Each row is a point. Examples show where two turns around zero, p and q, send a point. Where does a point land after both, in the order given? Backwards means that the second turn is done in reverse. Each puzzle has new turns, and all numbers are rounded.
In the rows, 128 means zero.

Turn p:
[171 141] -> [164 154]
[126  96] -> [137  97]
[ 88 147] -> [ 84 133]
Turn q:
[111  77] -> [105  79]
[130 119] -> [129 119]
[147 130] -> [147 128]
[124 186] -> [131 186]
Where do these land?
p, then q: [167 125] -> [167 133]
q, then p: [143 145] -> [139 148]
p, then q: [ 75 114] -> [ 79 103]

Turn p:
[162 111 143] -> [168 132 123]
[ 81 165 133] -> [ 76 146 153]
[178 132 109] -> [154 139  83]
[ 91 105 127] -> [112  96 153]
Turn q:
[159 126 155] -> [164 112 141]
[ 86 124 132] -> [ 91 134 147]
[104 162 146] -> [124 162 157]
[164 100  78] -> [135 103  65]
Where do these land?
p, then q backwards: [154 172 141] -> [121 175 105]
p, then q: [110 127 182] -> [161 130 175]
q, then p backwards: [110 118 105] -> [118 145 104]
p, then q backwards: [139  95  84] -> [158  86 107]

Turn p:
[141  95 159] -> [151 121 169]
[129 172 116] -> [113 158  97]
[172 161 137] -> [156 174 114]
[ 91 113  83] -> [101  81 101]
[107  99 145] -> [118 106 160]
Turn q:
[179 132 105] -> [179 133 105]
[122 104 118] -> [133 106 143]
[118 108 178] -> [112 153 174]
[ 92 169 111] -> [ 86 119  90]
Where do these land?
q, then p: [121 125 169] -> [101 157 141]
p, then q: [146 112 134] -> [147 143 134]
p, then q backwards: [102 168 160] -> [106 149 177]
p, then q backwards: [122 170 144] -> [125 158 162]
q, then p backwards: [153 100  92] -> [156  88 110]
p, then q: [124  93  69] -> [168  78 155]

Turn p:
[164 111  99 163] -> [157 125  76 140]
[134 130 107 183] -> [145 150  92 166]
[118 128 103 123] -> [113 142 113 117]
[104 111 163 102] -> [101  99 163 127]
[119 160 169  69] -> [124 124 197  90]
Turn q:
[159 133 162  96] -> [152 110 172 109]
[162 178 144 148] -> [162 171 161 144]
[113 127 108 187] -> [119 151  94 176]
[162  91 108 113] -> [162  93 104 115]
[ 68 107 129 118] -> [ 67 112 115 122]
[105 132 117 106] -> [106 131 122 103]
Where do these land?
p, then q backwards: [133 140  62  81] -> [104 153  72  79]
q, then p: [103 121 173 119] -> [101 107 153 160]
p, then q: [176 121 115 161] -> [179 132  96 128]
p, then q: [149 129 160 166] -> [162 122 125 169]
p, then q: [151 139 120 123] -> [149 127 131 111]
q, then p: [ 84 156 108 113] -> [ 97 164 155 109]
q, then p: [ 99  90 159 133] -> [ 90 108 118 165]

Turn p:
[ 41 117 124 153 160 104] -> [ 78  89 160 144 190 100]
[146 133 158 108 110 143] -> [139 133 141 109  90 136]
[152 111 141 144 181 161] -> [181 105 125  96 157 129]
[149 197 107 109 126  73] -> [108 213 115 132 127  92]
[115 144 103 115 108 154] -> [103 140 122 122 129 166]
[151 103 138 151 101 161] -> [162 107 131 145 106 164]
[143  90 125 116 110 100] -> [127 108 100 148  97 108]
Turn q:
[ 89 166 109 146 117 136] -> [ 73 148 124 116 114 124]
[122 163  68 126 182 114] -> [102 152 113  88 174  75]
[131 115 147 158 162 166] -> [122 125  89 169 154 140]
[171  71 136 146 113  90] -> [193 107 127 154  98  99]
[ 87 125 156 112 146 118] -> [100  92 153 137 145 134]
[ 96 130  78  93 129 112] -> [109 109 131  66 129 107]
[173 138 169 151 107 140] -> [157 163 135 172 116 154]
[107 142 144 119  76 115] -> [113 129 163 121  84 148]
[177 102 146 101 121 162] -> [184 128 115 130 139 172]
Where do these land?
q, then p backwards: [124  82  94 103 156 129] -> [134  85 125 116 178 138]
q, then p: [120 118  82  90 106 164] -> [ 97 126  87  88 106 156]
q, then p: [162 170 137 126 109 126] -> [139 170 160 110 122 136]
p, then q: [ 96 130 150 118 142 129] -> [126  95 151 136 137 135]
q, then p: [135  90 137  95 130 136] -> [157 103 100 114 115 136]
p, then q backwards: [122 165 173 217  88  73] -> [168 160 210 169 132  58]
p, then q: [126 136  91  98 116 121] -> [ 92 131 117  96 122 123]
p, then q: [126 112 154 147 199 129] -> [180 104 149 134 171 102]
q, then p: [140 147 135 158 106 145] -> [122 156 145 144 136 156]
